Each row is a point. Examples show where two turns around zero, p and q, send a point. Write where each new point lands after one turn and then the other. Backwards means that the second turn is done in reverse. Each puzzle has new turns, and all numbers are rounded.
In the rows, zero is written as 128.

Turn p:
[109 147] -> [143 150]
[109 135] -> [131 148]
[164  85] -> [93 84]
[130 145] -> [145 129]
Turn q:
[134  89] -> [135  89]
[102 151] -> [101 150]
[116  97] -> [117  97]
[140 141] -> [140 141]
[148 162] -> [147 163]
Where do these land?
p, then q: [128 106] -> [107 123]
q, then p: [118 113] -> [111 134]
p, then q: [170 159] -> [168  95]
q, then p: [124 106] -> [106 127]
q, then p: [ 99 156] -> [148 163]

Turn p:
[137 119 156] -> [134  98 134]
[105 114 147] -> [106 112 147]
[136 159 100] -> [149 165 122]
[142 127  99] -> [131 146 102]
[108  90 168] -> [ 97  82 146]
[139 159  98] -> [150 165 119]
Turn q:
[103 113 160] -> [127 149 166]
[ 98 126 144] -> [111 142 154]
[153 152 151] -> [144 159 105]
[151 121 110] -> [143 108 112]
[135 128  75] -> [115  83 103]
Where do these land?
p, then q: [149 157  91] -> [123 129  77]
p, then q: [148 104 161] -> [152  99 154]
p, then q: [114  87 142] -> [114 112 168]
q, then p backwards: [100 148 113] -> [104 101 119]
p, then q: [129 144 133] -> [139 138 121]

Turn p:
[121 144 146  95] -> [ 99 146 131 151]
[135 109 104 102] -> [104 134 125  96]
[107 103  92 168] -> [168 118  93  95]
[149 172 159 126] -> [130 139 169 167]
[129 113 139 149] -> [140 103 123 131]
Turn q:
[138 150 146 134] -> [112 147 146 127]
[138 184 117 133] -> [ 79 141 138 154]
[159  86 112 149] -> [162 154  88 127]
[ 97 125 138 131] -> [142 109 150 133]
[108  96 127  94] -> [145  90 118 100]
Where do these land?
p, then q backwards: [143  87 138 132] -> [106 128 119  90]
q, then p backwards: [122 132 137 125] -> [140 128 128 127]
p, then q: [ 98 112 175 135] -> [167 133 107 165]
q, then p: [145 146  97 104] -> [137 146  90 111]
p, then q: [163 153 133 161] -> [135 169 141  96]
p, then q: [ 97 138  88 110] -> [ 79 112 121 145]

Turn p:
[151 146 158 144 140  90] -> [170 134 129 135 152  94]
[141 113 105 119 123 117] -> [111 119 115 145 117 114]
[ 72 162 130 139  85 157] -> [130 160 124  66  97 162]
[132  85 128 132 100 151] -> [ 92 149 155 144 106 130]
[137 150 138  98 145 148] -> [152 109 126 141 129 162]
[159 146 128 129 156 146] -> [142 127 115 155 157 150]
[103  93 108 134 147  87] -> [ 97  96 131 110 138  84]
Turn q:
[132 150 146 114 124 145] -> [141 105 127 141 133 148]
[115 108 116 156 120 148] -> [100 144 155 130 142 126]
[129 137 101 149  95 155] -> [ 92 112 163 138 115 131]
[151 122 195  90 134  71] -> [217 127 105  93 124 125]
[141 130  98 142 141 120] -> [110 135 120 141 114 101]
[ 92 136  96 141 121 131] -> [ 87 146 129 129 112 147]
[125 140 123 159 156 146] -> [117 146 130 169 138 125]
[138 100 149  72 134 108] -> [159 110  95  82 147 122]
Where do these land?
q, then p: [153 112 114 131 143 155] -> [121 110 136 113 152 100]
p, then q: [ 81 149 149 140 158 120] -> [147 102  86 112 161 118]
p, then q: [154 129  99  90 111 139] -> [ 91 134 171 125 119 123]
p, then q: [143 107 115  97  83  93] -> [129 139 168  93  82 126]
p, then q backwards: [105 122 170 157 147 127] -> [129  83 156 142 107 138]
p, then q: [114 159 124 139  89 107] -> [124  91 116 116  89 125]
q, then p: [131 114  92 131 132 143] -> [121 110 133  93 127 115]
q, then p backwards: [ 93 143 177 145 136 139] -> [151 152 158 134 136 175]
q, then p: [178 117 112 121 152 129] -> [117 112 118 129 137  74]

Turn p:
[136  92 139 119 116  60 128  94] -> [105 175 160 120 171 123 120  87]
[ 99 152 149 131 154 118 147 136] -> [151 134 153 126 107 150 159 131]
[126 115 157 123 100 126  96 123] -> [110 144 115 136 111 136 102  96]
[ 97 176 115 125 111 127 115 130] -> [136 105 118 149 105 119 166 102]
[116  87 121 110 124 122 131 131] -> [146 154 130 122 137 105 104 123]
[136 152 122 188 124 161 103  95] -> [121  66 107 144 145 173 119 116]
[126 116 157 133 122 149 160 159] -> [135 133 153 138  96 132 104 160]
[166 157  81 132 142 139 151 116] -> [113  96 117 131 165 115 160 168]
[139 105 116 132 122 123  78 148] -> [115 119 104  92 122 111 101 103]
[139 129 124  86 165 155 170 148] -> [148 154 122 122 120 117 146 195]
Turn q:
[ 92 143 126 117 156 170  86 128] -> [135 119 175 120  97  79 134 141]
[152 123  82 113 130 119 130 164] -> [126 169 128  82 146 139 122 134]
[152 100 126 135 148 124 145 147] -> [112 121 109 103 152 130 103 130]
[134 156 123 105 137 113 146 143] -> [162 138 128 119 150 137 134 144]
[ 87 103 166  78 127 160  81 106] -> [113 120 138 157 116  45 169 124]
[154 136 144 165 102 137 143 103] -> [110 111 107 152 104 167 123 140]
[124 133 135 162 106 117 146 141] -> [128 109 121 122 122 166 134 109]
[146 137 106 120 145  84 117 146] -> [133 155 151 119 171 146 117 128]
[109 123 144 157 102 128 159  74] -> [135 110  96 176  93 144 116 102]
Where do these land?
q, then p backwards: [107 101  78 145  79 136 116 122] -> [115 136 177  99 116  96  86 141]
q, then p: [112 138 139 132 167 147 160 116] -> [ 97 133 119  96 140 110  99 116]
q, then p: [173 140 132 116 155 110 145 143] -> [141 123 108  82 107 126 136 153]
q, then p: [134 129 166 129 142 124 130 117] -> [142 121 144 101 137 130 105 128]
q, then p: [117 101 111 159 108 141  99 145] -> [149 155 123 172 122 131 132 103]
q, then p: [181 128 136 147 149  90  99 124] -> [172 116 117  99  90 167 126 127]
q, then p: [154 114 149 153 116  87 134 144] -> [178 123 105 123 138 149 121 146]
q, then p backwards: [119 151 139 122 120 158 132 140] -> [118 151 120 126 148 138 136 154]
q, then p: [103 121 102  87  95 165 133  99] -> [ 90 104 156 160 141  95 160 113]
p, then q backwards: [127 175 153 144 161  98 135 129] -> [125 157 134 148  86 127 101 165]
q, then p: [ 81 109 102  73 118 151 125 129] -> [ 85 143 158 145 156 110 177 115]
